Rows are points. A path goes straight from each point to the next, and from the last back to the first. The post is the endless flat space through its rows: a point in 2 columns, a line in 3, a plane in 4, and so on, so that a path can go around it. How many times does the path go around the post? Going back the other way cancels.

Post, one row:
[[ 0.98 -0.43]]
Path, 14 rows:
[[ 3.38  2.19]
 [ 0.42  2.20]
 [-3.05  0.16]
 [-0.02 -1.26]
 [-1.86  0.48]
 [ 0.80  2.44]
 [ 0.41  0.80]
 [-2.27 -0.51]
 [-0.74 -3.46]
 [ 1.67 -1.72]
 [ 0.99 -2.93]
 [-0.35 -0.51]
 [-0.39  0.45]
 [ 2.33  3.75]]
Times around: 0

Post, 5 rows:
[[ 1.75 -3.77 -2.11  1.09  1.73 -0.27]
 [ 0.50  2.75  0.97 -4.51 -2.07  1.87]
 [-0.11 -4.64 -1.01 -0.44  2.75  0.07]
 [ 0.04  1.56  2.13 -0.25  0.05  0.58]
 [ 0.71 -0.80  0.26 -1.72 -0.28 -1.59]]
Path:
[[ 2.36 -2.89 -0.66 -1.61  1.80  0.36]
 [-0.88 -0.12 -0.29 -3.04  3.66  2.50]
 [-0.27 -2.16 -0.38  2.62  1.50 -2.03]
 [ 1.71  2.36 -0.14 -2.39 -3.89  1.57]
 [-0.04 -1.64 -1.05 -0.05 -2.08 -1.33]
 [ 1.23 -1.72  1.49  1.58 -1.29 -1.23]
 [ 4.15 -2.05 -1.32 -1.17  0.11 -0.44]
 [ 2.81 -2.13  1.57 -0.22  0.03  2.20]
 [-0.09 -0.04  0.64 -1.66 -1.97  0.59]
 [ 0.29 -2.54 -2.01  0.51  0.67 -2.99]
 [-1.54 -2.29  0.47 -0.58 -1.52 -1.27]
 [ 0.16 -1.54  3.46  1.54  1.10 -0.97]]
Times around: 1
